Every row gives one point. To make a cloud, some directions were put in groups of two or more. Within a group, all points are equally far from the middle, so they leave a hole (a ring in 2 directions, a hollow ball in 3). The other directions are filled evenly. Then the cloud was stretched, turned, moved and blurred a little. Count the holes, and give their numbers of directions, smallest first.
In the rows, 128 means zero.

Cloud (14 x 2):
[[101 140]
 [101 139]
 [145 120]
 [101 146]
 [132 175]
 [133 174]
 [101 144]
 [138 174]
 [149 169]
 [108 121]
 [157 136]
 [150 124]
 [140 173]
 [149 169]]
Holes: 1 (2)

Cloud (19 x 3):
[[142  99 150]
 [141 105 135]
 [151 112 129]
 [148 143 178]
 [100 113 147]
 [140 145 183]
 [119 169 119]
 [148 129 189]
 [109 149 121]
 [143 109 127]
 [140 121 102]
 [153 127 182]
 [140 171 144]
 [163 173 130]
 [171 158 133]
 [156 147 164]
 [ 99 100 159]
 [139 119 106]
 [168 130 132]]
Holes: 1 (2)

Cloud (26 x 4):
[[176 129  81 137]
 [166 153 140 122]
 [170 106 146 137]
 [117  98 126  93]
 [102 121 125 103]
 [108 127  71 127]
 [164  87 105 144]
 [135  91 114  89]
 [147  96 157 115]
 [103 136 128 110]
 [138  88 146 145]
 [107 117  72 137]
 [104 124  75 120]
 [117  97 132 159]
 [111 109 122 164]
 [154 150 103 159]
 [110 115  91 163]
 [155 153 116 156]
 [171 114  95  90]
 [108 101  97 102]
 [171 121 150  99]
 [138  83 120 156]
 [130 158  90  99]
 [104 125 142 126]
 [112 106 137 154]
 [170 110 153 125]]
Holes: 2 (2, 2)

Cloud (51 x 6):
[[104 173  99 102 135 145]
 [122 150 177 129 140 156]
 [161 102  95 111 157 104]
 [158 167 115 136 163 120]
 [184 111 159 119 152 123]
 [155 180 109 115 149 152]
 [110 131 139 158  91 124]
 [185 107 151 131 152 122]
 [171 127 132 125 148  85]
 [157 137 168 123  97 115]
 [133 147 107 130  90  98]
 [115 167  94 107 107 117]
 [103 152  97 143 112 160]
 [165  96 107 155 139 163]
 [147 152 112 144  83 133]
 [134  90 153  83 117 145]
 [112 146 110 135 132  83]
 [122 138 175 135 141 108]
 [111 113  85 152 131 155]
 [122 161  95 122  94 117]
 [148 107 132  63 145 137]
 [147  89 107 108 100 110]
 [112 140 107 156 154 113]
 [151  89 125 104  98 110]
 [107 107 123 154 143 103]
 [ 86 146 106  91 125 131]
 [187 137 121 126 146 171]
 [181 128 105 143 117 168]
 [171  98 157 101 156 122]
 [ 97 138 155  91 144 111]
 [103 125 145 144 101  98]
 [ 96 129 130 128 108  91]
 [105 101 124 160 101 136]
 [ 99 102 102 148 105 128]
 [104  90 156 107 113 122]
 [154 144 162 155 133 108]
 [ 97 140  92 104 153 150]
 [164 124  96  91 159 108]
 [144 115 115 120 153 192]
 [156 157 168 146 131 143]
 [180 126 139  97 169 140]
 [187 123 159 138 137 130]
 [100 136 142  88 131 173]
 [149 166 108 161 137 138]
 [127 155 102 104 108  91]
 [156 109  97 112  88 126]
 [111 148 176 101 143 131]
 [110 166 152  82 128 135]
 [106 103 173 129 117 129]
 [184 134 164 110 141 150]
 [163 113 150  83 124 169]]
Holes: 2 (2, 4)

Cloud (84 x 8):
[[146  94  82 116 182 123 119 126]
 [ 92 155  85 145 164 128 162 135]
 [113 108 128 127 112 152 164 172]
 [157  92  90 120 119 184 118  81]
 [157 148  94 113 143 136 145 119]
 [177  70 126 168 110 144 138 141]
 [114 172 152 101 175 133 158 123]
 [ 88 142 129  81 155 141 163 143]
 [114  80 155 116  94 141 110 123]
 [130 135 135 126 149 118  85 124]
 [106  77 130 171 142 117  96 139]
 [116  89 148  80 156 118 164 122]
 [ 97  78 161 133 136 161 109 129]
 [132  85  82  87 102 114 159 107]
 [119  99  98  77 154 114 144 101]
 [154 139  99 167 144 124 131 119]
 [151 120 154 157 103 155 137 119]
 [172 111  79 154 116 134 108 107]
 [110 154  96  85 115 100  75 128]
 [137 152 131 150 104  95 110 132]
 [107  91 110 106 124 122 149 142]
 [152 162 123 127 130 139 152 172]
 [115 128 114 126 161 124 125 177]
 [108 117 144 151 103  94 139 130]
 [141  76 117 110 117 145 155 139]
 [150 165 128 130 141 135 160 129]
 [160  97 123 125 176 138 122 129]
 [112  66 144 147 113 122 109  82]
 [128 118 102 110 139 114 136 114]
 [137 139 135 164  74 147 110 156]
 [ 98 147 112 119  96 142 100 112]
 [151 140  89 137 149 128 108  79]
 [144 147 146 116 108 121 187  95]
 [165  99 120  89 128 177 133 134]
 [163 167 164 115 181 148 128 106]
 [116 142 134 151 140 103 176 126]
 [165  88 156  80 174 133 168 119]
 [ 80 133  95 129 148  89 153 146]
 [154  83 137 154 125 146 183 115]
 [170 113 140 101 107 117 135 178]
 [ 91 108 161 143 147 157 171 155]
 [ 79  86 110 112 163 134 168 146]
 [130 112 148 111 158  82 159 126]
 [156 103 100 104 137  99  79 133]
 [155 129 159 112 132  90 133  98]
 [101 135 111 128 140 149 118 108]
 [156 155 132 119 169 147 152 100]
 [133 130 147  89 149  91 103 159]
 [154  85 148 149 186 151 135 103]
 [123  94 145 136 103 118 124 124]
 [151 151  88 136 171 113 168 137]
 [156 150 137 114 112 179 145 127]
 [119 149  95 152 165 155  95 108]
 [146 111 112 111 190 136 147 114]
 [123  85 114 120 164 124 103 113]
 [142 141  97 133 134 149  98 120]
 [ 78 118 115  87 145  72 150 114]
 [119  85 152 149  83 143 128 154]
 [163 125 102  94 139  93 155 107]
 [155  78  98 146 139 145 108 163]
 [109  92 106 132  93 123 168  79]
 [141  77 143  97  88 100 142 160]
 [119 100 118  99 122  87 104 172]
 [133 134  89 139  86 115 135 130]
 [170 149 133  93  86 109 123 155]
 [120 136  88 109 142 147 122 122]
 [141 144  83 101 144 147 100 172]
 [149  82 101 136 107 124 124 161]
 [ 95 142 132 123 114 139 105  97]
 [154  94 113 102 139 104  96 151]
 [157  86 101 147 102 101 118 126]
 [142 138  72 101 125 146 179 150]
 [149 152 125 113 130 129 133 147]
 [130 147 162  95  73 106 148 126]
 [136 167  74 118 160 114 119 160]
 [137  95 150 111 185  94 159 161]
 [128 132 130 138 157 124 140 156]
 [109 105 140 107 115 158 144 135]
 [130 122  97 113 123 180 110 131]
 [135  60  99 134  95 167 126 149]
 [149  97 157 101 126 171 127 114]
 [144  99 146 103 160 110 178 106]
 [134 138 131 139 137 116 119 104]
 [165  93 134 140 106  97 144 126]]
Holes: 0

Cloud (94 x 9):
[[110 119 158 142 129  91 143 116  95]
 [147 121 147  96 175 155  96  78 129]
 [131 137 160 108 178 149 135 154 103]
 [133 130 105 152 144 123 109 130 108]
 [113 145 152 115 122 128 174 117 110]
 [161 154 187 107 118 116 148 170 157]
 [148 117 135 130 143  83 115 182 159]
 [149 127 126 155 146 138 164 124 171]
 [142 147 174 113 153 101 156 125 153]
 [ 91 144 106 105 143 160 139 126 150]
 [129  79 189 107 107 121 111 154 160]
 [117 145  96 119 174 116 157 125 135]
 [ 96 144 114  85 151  93 161 122 138]
 [126 147 180 103 146 111 100 100 130]
 [156 103 130  82 127 142  81 118 130]
 [111 102 125 130  97 139 131  98 157]
 [ 74 108 122 100 187 113 121 122 153]
 [154 128 190 105 151 105 124 130 155]
 [126 142 141 121 147  99 175  94 144]
 [130  79 105 103 130 132 101  84 139]
 [ 85 137 136 155 170 167 134 100 137]
 [ 91  98 124 118 136 139  80 145 118]
 [133  91 133 111 128  92  92 132 100]
 [177 113 162 127 130 111  80 120 146]
 [ 88  96 187 103 128 107 131 140 143]
 [134 118 153  76 159 151 126 114 176]
 [146 116 107 117 121 125 138 120 184]
 [123  96 162  68 123 110  80 125 136]
 [ 91  99 174  82 158 106 130 170 126]
 [ 94 109 139 144 127 161 105 105 175]
 [ 83 144 145 113 195 123 111  97 138]
 [130 114 199 151 124 125 148 183 162]
 [128 115 132 128 152  76 109 115 157]
 [121 146 129 167  97 108  98 152 141]
 [144 154 158  96 123 137 125  90 151]
 [156 118 125  90 169 162 141  78 119]
 [100 124 111 127 126 169 112 144 164]
 [159 118 162 111 139 126  64 145 124]
 [115 110  90  90 121 132 121 140 130]
 [160 149 140 100 161 126 149 166 153]
 [ 87 127 158 135 121 103 138 138 100]
 [160 112 150 114 146 129 146  74 135]
 [152 105 150 162 128 155  79 133 128]
 [125 143 127  94 158 126 130 178 167]
 [134  62 131  65 136 100 125  99 123]
 [119  95 158  97 160 123  84 151  98]
 [124 119 116 134 124  94 168 115 136]
 [103 158  96 120 142 114 133 114 120]
 [128  70 137  92 105 133 109 126 163]
 [123 103 141 106 173 120  85 164 157]
 [149 160 132 120 139 131 102  78 125]
 [146 143 108 112 147 127 168  91 131]
 [141 120 159  80 156 158 153  89 139]
 [116 129 139 150 102 107 119  88 143]
 [155  93 156  95 124 142 158 169 138]
 [108  95 129  86 133 111 125 183 110]
 [138 107 126 124 123  80 120 168 129]
 [117 129 166  91 147 122 139 161  90]
 [154 163 163 133 155  93 102 158 149]
 [106  74 128  90 180 144 104 139 139]
 [160  93 158 151 117 138 145 137 172]
 [131 145 162 142 119 128 176 131 159]
 [130 152 129  71 147 143 132  96 108]
 [111  81 158 135 143 101 100 161 121]
 [101 133 188 100 161 108 122 138 152]
 [104 131 119  79 115 115 105 157 131]
 [131  99 124 143 144 151  99 174 140]
 [ 99  83 177 117 148 103 129 158 113]
 [151 136 158 133 165 170 129  83 150]
 [ 98 144 130 165 182 114 125 101 119]
 [109 101 106 124 148 100 135 158 112]
 [114 101 123  81 159 137  76  87 146]
 [164 107 148 112  98 129  88 161 118]
 [107 106 173 122 119 140 113  86 110]
 [107  83 183  76 138 122 109 116 138]
 [155  97 136 124 181 144 115 138 153]
 [135 130 123 139 134 133 125  53 114]
 [118 139 143 134 128  89 123 107 178]
 [126 142 107 151 183 124 132 129 131]
 [159 107 144 136  89 107 125 150 128]
 [135 124 117 134 132  85  91 126 125]
 [132 113 110 145 128 133 116 165 118]
 [ 79 110 118 128 142 153 150 144 117]
 [131 109 171 108 170 118 152 167 110]
 [138 121 190  85 140 103 116 164 167]
 [120 175 136 171 149 137 126 135 127]
 [110  96 138  97 173 135  88 162 141]
 [132  80 147  79 106 106  90 133 140]
 [110 146 156 147 133 165 132 148 108]
 [ 89 105 165 153 153 131 114 146 111]
 [130 106 114  99 107 151  78 141 148]
 [ 94 125 131  83 177  91 139 135 150]
 [117 106 146  69 122 125  88 138 100]
 [125 147 143 111 111 134 132 111 193]]
Holes: 2 (4, 4)

Cloud (100 x 9):
[[120 125 181 127  99 136 139 135 123]
 [140  61 142 117 118 118 112 162 126]
 [166 164 105 136 147 131 115 144 151]
 [106 142 138  94 156  95 114 140 142]
 [113  89 134 115  97 132 122 141 154]
 [120 136 140 130  88  90 124  64 160]
 [162 139  94 124 119 104  83 116  82]
 [146 112  96 151 132 128 103 126 167]
 [174 128 106 153  83  97 141 147 158]
 [172  92 138 121 132  89 148 150 166]
 [153 126 129  59 103 121 126 109 147]
 [142 133  85 176 123 136 112 139 148]
 [170  87 146 132 130 100 138 115  70]
 [108 148 121  95 143 162 137 113 105]
 [105 128 173 115 109  90 159 108 128]
 [108 151 145 119  97 127  87 114 124]
 [119  87 128 116 106  93 113  98 110]
 [114 126 174 167 148 111 105 130 113]
 [129 153 106  94 118 158 133 123 142]
 [155 192 100 137 164 118 116  87  76]
 [160 130 140 163 126 155 140 169 110]
 [119  91 125 100 108 144 157 140 101]
 [123  90 145 134 120 151 154 108 152]
 [156  79 103 104 124 124 168 166 149]
 [148 152  95 129 107  99 161 143  91]
 [150 118 143 128  79 105 158  81 119]
 [147 125 150 108  77  87 144  96 100]
 [120 108 105 102 157 165 127 128 137]
 [151  79 101 140 112 150 140 142 129]
 [171 109 149 133 149 106 120 143 114]
 [168  94 148 144  75 154 144 114 102]
 [110 130 128 105  86  70 127 116 136]
 [145 128 182 125 100 118  90 111 149]
 [107 125  99 121 101  90 120 111 159]
 [117 115 159 100  81 110 165 110 108]
 [192 119  99 132 102  89 116 145 107]
 [180  97 115 142 140 101 137 172 116]
 [145  91 153 155 106 148 163 121  93]
 [135 169 111 152 129 102 151 137 102]
 [139 126 144 125 108 113 107 157  52]
 [136 153 110 117 151  80 127 118 102]
 [141 127 124 113  78 109 101 124 174]
 [118  97 111 148 101 116 116 138 107]
 [126 120 142 144  80  98 138  89 163]
 [129 103 130  95 133  88 165 143 122]
 [156 125 187 132 105 106 103 119 111]
 [127 111 184 132 136  87 137  88 115]
 [169  71 147 149 129 111 129 151 143]
 [107 140 142 165 121  81  92 106  79]
 [160 145 106 153 145  86 124 143 164]
 [128 107 102 152 141 110 160 121 112]
 [162 118 181 143 113 112 111 120  98]
 [132 101 172 131 166 114 145 103 142]
 [136 162 151 113 112 113 149  82 142]
 [134 107 113 124 169  97 122 142 125]
 [135 157  76 121 137  88  90 153 134]
 [130  90 176 162 112 102 129 163  98]
 [162 144 127 129 150 145 101  86 139]
 [121 127 169  94  77 125 140  89 131]
 [157 161 133 141 140 148  85 154 126]
 [136  86 115  82  98  95 138 138 125]
 [131 107 106 161 139 114 140 144 156]
 [138 115 150 152 165 153 134  77 120]
 [129 126 132 104 128 130 103 120  61]
 [152 120 115 163 182 151 124 136  97]
 [143 159  64 104 139 107 127  98  99]
 [141 108 106 124 103  97  87 130 161]
 [167 100 103 154 139 136  85 125 114]
 [103 116 172  78 108 123 120  95 119]
 [158 107  95 138 104 115 128 178 169]
 [144 102 185  87 108 128 103 107 138]
 [179 104 124 140 124 110  96 122 126]
 [150 112  98 128  72 118 153 126  82]
 [118  97 135 112 125  94  77  97 137]
 [149  70 149 133 108 114 180 150 170]
 [137 117 192 108 134 118 126  88 112]
 [125 141 158 147 100 129 127 142  74]
 [108 116 152 124 115 148  95 105 142]
 [108 158 144 101 128 129  85  76 111]
 [145 133  82 134 133  89 116  68 126]
 [115  97 138 139 107  74 113 167 111]
 [115 146 137  83 127 107  98 147 151]
 [183 100 158 100 140 149 143 121 123]
 [147 122 174 103 126 120 130  64  96]
 [124  79 191 138 134 111 108 131 130]
 [130 146 103 135 113 147  99 177 139]
 [149 122 143 130 110 160 148 102 144]
 [136 150  70 146 140 114 156 128 104]
 [152 146 159 122 134 126 126  75  92]
 [126 104 156  96 123 134 154 113  60]
 [142  90 147 145  85 131  95 134  82]
 [155 142 154 118 139  94 108  86 130]
 [172 147 101 126 102  76 111 138 142]
 [136 121 143  91 106  90 101 184 135]
 [118 104 167 128 101 138 132  76 100]
 [161 135 130 101 128 119 148 171 167]
 [113 145 144  72 138 114 109 109 126]
 [145 122  94 122 126 101 152 168 161]
 [168 103 186 129 103 108 131 109 150]
 [162  99 126 113 102 131  92 113  93]]
Holes: 1 (6)

Cloud (97 x 9):
[[148  89 144  97 107 162 175 147 114]
 [171 112 147 123 108 148  96 165 148]
 [151  92 122  91  79 103 144 141 103]
 [164  99 120 136 134 143 156  93 125]
 [131 108 121 143 126  88 110 172  97]
 [ 80 127 146  94 111 143 114 126  85]
 [130 113 150  96 174 144 152 114 104]
 [145 120 111 103  89 184 127 130  93]
 [163 151  92 115 141 154 136 109 175]
 [ 93 125 157 136 120 101 129 174  87]
 [ 90 114  70 114 107 166 125 119 125]
 [138 102 121 128 148 121 192 145 105]
 [103  93 114 111  69 118 153 125 108]
 [104 142 148 148 113 105 119 183 109]
 [100 146  62 120 125 146  99 153 126]
 [126 147 116  75 123 158 156 146  94]
 [126  96 166 117 148 105 149  96 127]
 [107 129 126 165 126 139  84 102 124]
 [101 123 144 103 125 179  98 114 101]
 [144  86  98 100  98 157 129 172 124]
 [122  95 144 138  79  97 111 120 124]
 [ 88  99 141 137 125 147  81 124 130]
 [156 122 143 127 130 123 166 183 119]
 [147 145 104 140 165 152 107 135  95]
 [101 131 140 124  96 166  67 122 138]
 [ 85 134 101 125 122 126 111  78 142]
 [145 167 122 112 155 107 165  89 144]
 [123 162 122 104  84 143  76 136 136]
 [135 162 182 140 139 120 145  93 125]
 [109 151  95 129  79  95 141 124 117]
 [145 158  84 148  95 153 102 127 133]
 [110 166  89 122 124  95 123  99 108]
 [111 132 142 116  85  92 130 175 123]
 [164 101 148 117 102  92 142 124  96]
 [143 115 159 130 123 154 112 103  83]
 [ 81 134  87 118 134 119 161 115  87]
 [100 138 145 148 118 115 130 184  96]
 [116 147  63 147 109 134 104 151 141]
 [107  99 119 134  97  99 149 141  83]
 [122 130 166 132 132  67 115 154 132]
 [ 86 122  86 135 140 156 125  98 119]
 [ 94 128  93 116 121  78 161 104 137]
 [145 117 126  75 110 143 112  87 134]
 [101 169 131  96  90 127 145 105 139]
 [ 93 128 142 112  80 174 121  96 144]
 [110 178 130 127 142  93  98 106 119]
 [167  96 142 125 114 179 145 130 111]
 [116 114 106  99 121 150 164 176 151]
 [151 133 123  73 131 142 125 179 126]
 [148 143 126 124 115 122 169 114  77]
 [160 171 122 161 111 150 123 122 148]
 [120 140  79 137  76 125  99 146 136]
 [116 131 120  89 111  81  96 151 154]
 [116 134 172 113 156 142 147 100  87]
 [127 121 103 105 151  61 146 132 110]
 [130 152 146 101 147 176 137 108 162]
 [120 146 131  80 131 119 120  98  97]
 [118 129 135  95 156 128 154 145 170]
 [128 134 108  92 137 104 184 140 154]
 [116 100  80 107 120 112 107 108 153]
 [161 156 128  92 114 139 156 151 164]
 [138 118 163 133 136 131 101 169 163]
 [150 159 107 106 111 187 122 134 163]
 [158 145 135 124 159  75 158 128 107]
 [124 166  91 103 148 168 111 151 124]
 [146  93 176 126 139 146 156 111 118]
 [157 141 152 127 158 133 100 156  91]
 [ 86 124  96 103 148 110 179 148 124]
 [148 152 153 117 166 159  99 147 146]
 [161 175 110 131 174 116 135 141 136]
 [128  76 117 124 106 128 165 139  98]
 [135 123 133  91 133 165 119  81 139]
 [103 121  84 108 160 124 124 176 133]
 [118  96 152  98 161 136 152 111 134]
 [156 113 142  95 117 186 145 164 126]
 [ 93 103 117 131 138  83 125 110  99]
 [ 94 106 149 133  76 132 156 115 123]
 [ 91 149 159 113 109 180 150 129 135]
 [134 122 124  87 166  86 134 141 100]
 [125  92  90 118 128 119 160  96 143]
 [145 156  88  93 104 116 123  95 118]
 [138 130 112 135 151 165 171  98  98]
 [162 131 111  94 105 103 176 118 104]
 [146 155 185 105 107 125 129 103 146]
 [ 98 162  88 145 147 109 103 140 163]
 [ 91 133 170 152 128 165 152 123 108]
 [120 112 122 122 166  83 116 165  98]
 [102 114 145 151 103 141  82 114 106]
 [153 147 101 100 141 129 171 154 161]
 [ 93 140  93 138 106 143 173 109 152]
 [ 86 126  89  97  95 111 106 107 124]
 [ 99 130  81 132  92 122 141  90 150]
 [133 176  92 138 142 129  91 107 147]
 [105 143 143 151 109 123 149 177 131]
 [103 116 118  90  70  95 104 140 131]
 [122 103 120 120  84 147  87 171 149]
 [143 162 124 140 142 119  86  88 135]]
Holes: 3 (2, 3, 4)
